Each wall is flat, endless, passes through zero and stands at right angles to its row. A trip goes straight from one point to another. Which walls does it cross, in order?

Walls:
(1): 8, -26
(2): 11, -5
(3): -25, -22
(4): 20, 45
(5): 35, 20
(6): 32, 35
(7): 90, 18
(8): 22, 13
(9): -38, 9
Trips:
6, 49 to 7, 37 => none
8, 22 to 28, -8 => 2, 1
52, 44 to 57, 42 => none
-25, 6 to 32, -72 => 1, 2, 9, 7

Walls:
(1): 36, -80, -6, 39, -19, 32, 1, 31
(2): -8, -21, -58, -29, 40, 43, 41, 21
(3): -68, 42, -42, -33, 4, -40, -13, 39
(4): 26, 1, 8, -10, -16, -1, 14, -17
(5): 49, 19, 16, -18, -1, -29, 35, -19
(6): -6, -107, 11, 57, -28, -75, 14, 12
(7): -15, 4, 45, -28, -44, 7, 8, -21
Trips:
-3, 2, 17, -30, 23, 16, -2, -9 to -27, 48, 61, -57, -2, -22, 46, -5 => 3, 2
26, 17, 19, 6, -17, -16, 5, 7 to -27, 30, -18, -74, 28, 0, 39, 69 => 6, 3, 2, 4, 7
4, -32, -25, -29, -17, -4, 84, 2 to 0, 12, -34, -47, -17, -10, 3, -41 => 3, 1, 6

Walls:
(1): 1, -15, -2, 7, -34, 53, -7, 34, 19, -32, 15, -31, -55, 11
(2): -64, 24, -17, 15, 28, 22, -29, 81, 23, -39, 1, 50, 21, 11
(3): 18, -24, 54, 7, -26, -22, -13, -18, 27, 6, -26, -14, 20, -22
(4): 35, 50, 43, 29, 10, 33, -40, 8, 28, -11, -10, -54, 46, 11
(5): -3, -11, -85, 30, -50, -44, -37, 28, -36, -11, 13, -6, -35, -62
(6): -7, 28, 27, 48, 14, -19, 5, -12, -14, -5, 28, 7, 8, -76
(7): 56, -2, -76, 21, 10, 5, -40, 21, 37, -5, 9, -10, 30, 7
(8): -9, -34, 42, -88, -33, 39, 4, 30, 62, -36, 8, 35, -56, -29
(9): 30, -2, -31, -14, 3, 9, -29, -52, -4, -18, -39, 28, -19, -17
(10): -10, 47, 10, 58, -12, -39, 54, 2, -92, -51, 49, 37, -66, -14
Trips:
-69, 62, -1, -3, -10, 13, -41, -38, -5, 41, -11, 6, -62, 57 to 22, 48, -40, -28, 86, 14, -6, 56, -75, -29, 16, 0, -44, -4 => 5, 7, 6
-68, 50, -4, -19, -5, 52, 18, 8, 17, 19, 24, 21, 22, -13 to -25, 25, 20, 20, 42, 6, 45, 34, 55, -10, 26, -75, 9, 8 => 8, 7
